Each row of a before or after table is a point. The points were changed in one or more steps. Then noise was added and the rows were shuffled. The steps act on columns, c1 being the first. What was done? A step turns or swaps two columns, mirrors them in a line or flattens them onto one, adds a multiple of one to another, or multiplies or shifts one. Angles are multiples of 10 degrees, from the lower column toward the higher: turns from -170 to 170, lines from 10 to 170 but not 90. Use the fewest steps. Two steps may share a column if one is a turn and the other turns, adds or multiplies; they go together, in the order done. Otherwise the lowest column goes first.

Before (8 x 3):
array([[-29,   4,  16],
       [ 13,  11,  18],
       [ -8,  -8,   7],
       [-10,  -1,  15],
       [ 11,  21,   5],
       [-33,  13, -18],
       [ -3,  60,   3],
       [ 10,  45, -30]])
After, 8 rows:
array([[ 12,  17,  -8],
       [ -2,  51, -19],
       [-33,  16,  -6],
       [-26,   1,  -1],
       [-11,  -6,   0],
       [ -8,  -9,   3],
       [ 14,   4,  -4],
       [ 10,  50, -16]])
Steps: flatten c2 and c3 onto the line at 160 degrees

Before, 14 rows:
array([[-12,  13,  -3,   1, -14, -14,  -2, -11,  -1],
       [ -8, -16,  14,  -1,  10, -16,  16,  15, -26],
       [-19,  15,   3,  25,  23, -10,   5,  -3,   9],
       [ 24,  -4,  26,  -4,  -8,  30,  16,   7,  -9],
       [-12,  -1,  15,  -4,  29,   8,   1, -33,  -7],
       [ -5,  -4, -13,   7, -12,   1,   9,  -7,   8],
       [-16, -30,  10,  19, -19,  25,  -7,  17,  10],
       [ -5, -36, -26, -32, -16,  11,  -4,  29, -12],
       [  0,  17,  -6,   6,   8,  11,  13,  21,   2],
       [ -7,   2,   3, -11,   2,  -4, -22,   3,   0],
       [-34,   6,  -2,  26, -21,   8,   9,   1,  -1],
       [ -9,   5,   3,  39,  10,  -7,   0,  36,   2],
       [ -5,  -4,   6,   6,  26,  -8,   2,  48, -11],
       [-18, -10,   1, -20,  -9,  -3,  -1,   2,  14]])
After:
array([[ -5, -34,  -9, -32, -30,  20,  -7,  29,   0],
       [-18,  15, -12,  25,  19, -20,   3,  -4,  -2],
       [ -5,  -5, -13,   7,  25, -16,  -9,  49,   7],
       [-12,   0,  -5,  -4,  31,  16,  -8, -33,   3],
       [ 24,  -3,  26,  -4,  10,  60, -17,   7,  -6],
       [-34,   5,  13,  25, -18,  16,  -6,   2,   2],
       [ -5,  -4,  -3,   6, -18,   1,   0,  -7, -10],
       [ -8, -15,   3,  -1,  17, -31, -29,  14,   4],
       [-18, -10,   6, -20,  -6,  -8,  11,   1, -14],
       [-10,   5,  -4,  39,   9, -14,   1,  37,  10],
       [ -6,   2,   0, -10,   4,  -8,  13,   4,  14],
       [-15, -29,  18,  18,  -7,  51,  11,  18,   4],
       [ -1,  16, -10,   6,   2,  22,  -5,  21,  -9],
       [-13,  14,   6,   2, -13, -28,   0, -11,   3]])
Steps: turn c3 and c5 by 40 degrees; turn c7 and c9 by -130 degrees; add 0.3 times c4 to c9; multiply c6 by 2

Before (10 x 14):
array([[ 29,  -8,   0,  -4,  22,   7,  22, -20, -25, -43, -13,   1,  15,
        -13],
       [  7, -13,   4, -25,  33,   9, -38,  -9, -31, -20,   0,  13,  14,
          5],
       [  4, -57, -12, -16,  -4, -11,  -7,  11,   3,  22,   5, -16,  28,
        -13],
       [-49,  -7,  -5,   9,  -2,  20,  30, -37, -37,  47,  -2,  -7,   9,
        -46],
       [-16, -17, -27, -10,   3,  -6,  -9, -20, -20,  -2, -13,   6,  -1,
        -20],
       [-15, -24,   1, -17,  30, -34,  35,  19, -30,  -9,  30, -19,  -5,
        -28],
       [ -6, -20, -23,  13,  -6, -11,   0, -27, -31, -23,   0, -33,  19,
        -36],
       [-28, -20,  19,  -2,  39, -35, -33,  31,   4,  16, -34, -11,  28,
        -26],
       [ -7,  21,  -5,  12,  -3,  17,   9, -13, -32,  10,  -6,  13,   5,
         17],
       [ 22, -43,  22,   0,  -1,  39,  15,  -8, -34,  10, -19, -20, -11,
        -28]])
After, 10 rows:
array([[ -6,  23,  -3, -15, -18,  17,  10,  -3, -32,   8,  -7, -13,  11,
         16],
       [-27, -20,  17,  62,  24, -35, -36,   1,   6,  14, -34,  11,  49,
        -26],
       [-50, -11,  -2,  45,   8,  19,  28,   1, -36,  49,  -2,  -1,   9,
        -48],
       [  6, -43, -11,   1,  17, -11,  -6,  -3,   3,  21,   5,  46,  28,
        -14],
       [  7,   5,   5,  15,  36,   8, -39,  -1, -31, -20,  -1,  18,  14,
          5],
       [ -7, -39, -23,  34,   2, -11,   0,   0, -33, -22,   0,  -1,  16,
        -38],
       [ 20, -40,  20,  22,  10,  39,  13,   1, -32,   9, -20,  27,   1,
        -27],
       [-17,  -4, -27,  17,  19,  -6,  -7,   1, -17,  -2, -13,  14,   8,
        -21],
       [-14, -27,  -1,  50,  36, -32,  32,   1, -30, -10,  29,  12, -28,
        -24],
       [ 26,  -3,   1,  30,  16,   6,  23,   0, -25, -42, -12,   7,  25,
        -15]])
Steps: turn c2 and c12 by -60 degrees; add -1 times c14 to c5; turn c4 and c5 by -70 degrees; multiply c8 by 0; add -0.7 times c11 to c13

Before, 13 rows:
array([[-22,  11,  32,  23,  -3,  32,  30,  12, -16, -16, -18,  40,  15,
        -15, -38, -16,  38, -17,  -4,   4,   5,  20, -11, -29],
       [ 24,  15, -11,  18, -31,  22,   9,   2,  -3, -34,  19, -19,  -1,
         15, -20, -24,  -6,  -6,   0,   6, -17,  47,  22, -30],
       [-29,   9,  36,  -4,   0,   4, -29, -11,  12,   6,  34, -12,  -3,
         11,   8,  -8,  19,  29, -25,   5,  21,  47,   8, -24],
       [ 14, -25,  -2,   1, -13,  -4,  -1,   7, -18,  22,  -6,  -5,  -1,
        -19,  -7,   4,  14,  12,  34,  -9, -35,  28, -13, -31],
       [  7,   3,   3, -16,  21,  11,  29,  -6, -20,   7,  12,  22,  24,
        -18,   0,  29,  55,  25,  26,  13,  -3,  33,  17,  21],
       [ 17,   9,  18,  15, -40, -18,  -7,   6,  23,  14, -29,  20, -24,
          4,   0,  -2,  -6, -26,  27,   5, -19,  12,   9, -31],
       [ 28,  20, -11,  10,  18,  31,   4,  23,   4,  10,   4,  27, -36,
        -10,  -4,  33,  31,   4,  21,  10, -32,  21,  23,  -5],
       [  6,  21,   4,   6,   4,  24,  24,  12, -18, -20,   3,  12, -31,
         33, -16,  -5,  52, -27, -22,  44, -36,   0,  12,   3],
       [ 27,  12,  38, -17, -28,  31,  12, -23, -18,  14,   4, -14,  23,
        -26,  22,  22,  -7,   4,  -6, -12, -10,  48,  28, -26],
       [  1,   6, -14,   9,  -1,  31, -14, -36,  23,  -5,   7,   2, -35,
        -19,  13,  -2,  11,   0,  21,   6,   1,  -1,  -7,  -1],
       [  5,   6,  10,  15, -10,  28, -14, -17,  30, -10, -22, -12,  18,
         -1,   6,  12,  40, -28,  17,   8, -34,   6, -24,  -8],
       [  0,  14,  33,  10,   3,   3,  13, -16, -12,  13,  34,  -5,   5,
        -18, -26,   7,  12,  19, -25, -13, -21,  27,  30,  14],
       [ -2,   3, -18, -17,  14,  13,  19, -32,  10, -23, -19,  -7,  -2,
         17, -39,   0,  -2,  -9,  -1, -17,  -1,  18,  23,  19]])
After, 13 rows:
array([[-29,  12,  37,  -4,   0,   0, -32, -11, -19, -11,  35,  -9,  -6,
         14,  -3,  -4,  19,  28, -26,  -9,  22,  44,  10, -25],
       [  7,   7,  10,  18,  -8, -17, -12, -13, -61,  16, -21, -18,   5,
         -3,   1,   3,  40, -28,  17, -10, -35,   9, -26,  -5],
       [ 18,  10,  17,  14, -38,  28,  -9,   5, -22, -21, -30,  25,  -4,
          3,   5, -10,  -5, -25,  26,  -2, -15,  11,  12, -28],
       [  2,   3, -14,   8,   3, -22, -12, -33, -54, -22,   6,  15,  22,
        -19,  -6,  -3,  11,  -1,  19, -12,  -1,   0,  -9,   1],
       [ -1,  16,  32,  12,   6,  -7,  12, -16,  18,  -3,  33, -10, -11,
        -17,  13,  -1,  13,  18, -23,  24, -21,  30,  32,  17],
       [-19,  11,  33,  23,  -3, -34,  30,  13,   8,  32, -19,  33,  -1,
        -16,  34, -15,  35, -19,  -2,  19,   9,  20, -12, -27],
       [ 25,  16, -12,  20, -31, -20,  12,   2,  -7,  12,  17, -16,  36,
         12,  19, -28,  -7,  -6,   0,   7,  -6,  46,  21, -32],
       [ 16, -28,  -1,   4, -11,  -2,  -2,   7,  29, -11,  -9,  -1, -19,
        -19,   1,  -8,  14,  16,  27,  13, -33,  28, -14, -31],
       [ 25,  10,  36, -17, -23, -35,  11, -24,  10,   6,   4, -19, -20,
        -27, -25,  19, -10,   3,  -7,  -4, -16,  49,  26, -26],
       [ 28,  22, -11,  10,  18, -27,   3,  24, -23, -26,   8,  35,   4,
         -7,   9,  19,  30,   5,  24,  -3, -39,  26,  24,  -4],
       [  7,   0,   6, -19,  21, -17,  29,  -6,  24,  22,   9,  12, -19,
        -17,   9,  26,  53,  26,  23,  -8, -13,  33,  17,  21],
       [ -2,   2, -17, -20,  13,  -7,  17, -31, -24,   9, -21,  -7,  22,
         19,  17,   2,  -2, -12,   0,  40,   1,  20,  23,  23],
       [  5,  20,   1,   5,   2, -27,  24,  11,  16, -12,  -1,  22,  28,
         32,  38, -19,  53, -25, -24, -21, -32,   0,  10,   4]])
Steps: turn c6 and c9 by -160 degrees; multiply c9 by 1.6; turn c12 and c13 by 20 degrees; turn c10 and c13 by -120 degrees; turn c15 and c20 by -140 degrees; turn c16 and c21 by -20 degrees
